Each row is a point. To make a cloud, some directions were put in groups of two or more. Within a group, all points are equally far from the middle, so they leave a hole (a ring in 2 directions, a hollow ball in 3). The other directions are filled evenly. Then the cloud was stretched, turned, moved and blurred a little. How many holes are there, and how many directions does each take, smallest first?

Cloud (15 x 2)
[[.15, .21],
[-.23, -.25],
[.17, -.42],
[-.17, .33],
[-.26, .07],
[-.27, -.37],
[.36, -.42],
[.32, .30],
[-.13, -.06],
[-.01, -.02],
[-.28, -.15],
[.37, -.04],
[.34, -.20],
[.53, -.10],
[.39, -.58]]
Holes: 0

Cloud (22 x 3)
[[.27, .25, -.22],
[.21, -.23, -.16],
[.41, .13, -.04],
[-.05, .44, -.16],
[.29, .00, -.15],
[.29, .26, -.22],
[.01, .59, -.40],
[-.31, .27, -.02],
[.25, -.23, .16],
[.31, .12, -.39],
[.17, .20, -.34],
[-.34, -.20, .40],
[.01, .47, -.41],
[.28, -.07, -.27],
[.03, -.16, -.24],
[.33, .12, -.49],
[-.02, .26, -.40],
[.24, -.23, -.31],
[-.07, .72, -.35],
[.17, .32, .26],
[.45, .17, .20],
[.06, .40, .44]]
Holes: 0

Cloud (29 x 4)
[[-.21, .25, -.22, .41],
[.35, -.02, .36, .31],
[-.24, -.44, -.37, -.08],
[.29, .10, .37, -.22],
[.10, -.48, -.25, .29],
[.00, .01, -.50, -.15],
[-.09, -.51, .19, .12],
[-.02, .31, .24, .45],
[-.02, -.44, -.23, .42],
[-.06, -.51, -.13, .37],
[.40, -.21, .21, .19],
[-.41, .06, -.01, .45],
[-.04, -.52, -.24, -.05],
[.23, -.08, -.42, .05],
[-.46, -.11, .13, -.20],
[-.25, -.32, -.46, .33],
[.37, -.14, .21, .35],
[-.31, -.51, -.12, .06],
[-.06, -.54, -.05, .32],
[-.07, -.58, -.16, .12],
[-.12, .44, .29, -.21],
[-.11, -.33, -.26, .49],
[.01, .26, .59, .16],
[-.04, -.22, -.52, .30],
[.40, -.04, -.16, -.04],
[.11, -.29, .38, -.11],
[.03, .27, -.32, -.19],
[-.19, -.22, -.13, -.36],
[-.06, -.20, .22, -.33]]
Holes: 1 (4)

Cloud (28 x 4)
[[.17, .19, -.44, .04],
[-.17, -.19, -.52, .24],
[-.36, .18, -.20, -.44],
[-.49, -.19, -.35, .28],
[.40, -.16, -.15, -.32],
[-.05, -.20, -.61, -.10],
[-.57, -.15, -.35, .15],
[-.15, -.30, .30, .37],
[.39, -.18, .00, .43],
[-.15, -.03, .17, -.42],
[-.16, -.28, .35, .26],
[.12, .37, .13, .17],
[.45, -.26, -.04, -.14],
[.15, .11, -.04, -.54],
[-.19, -.26, .34, .03],
[.00, -.18, -.59, -.18],
[-.38, -.18, -.23, .44],
[.39, .21, .32, .04],
[-.18, -.12, .29, -.24],
[-.54, -.31, -.38, -.14],
[-.08, .29, .23, .22],
[.11, -.31, -.43, -.27],
[.09, -.08, -.57, -.24],
[-.29, -.20, -.09, .52],
[.35, -.41, .05, .15],
[.57, -.06, .14, .10],
[.24, .29, -.24, .14],
[-.18, -.24, .37, .05]]
Holes: 2 (2, 2)
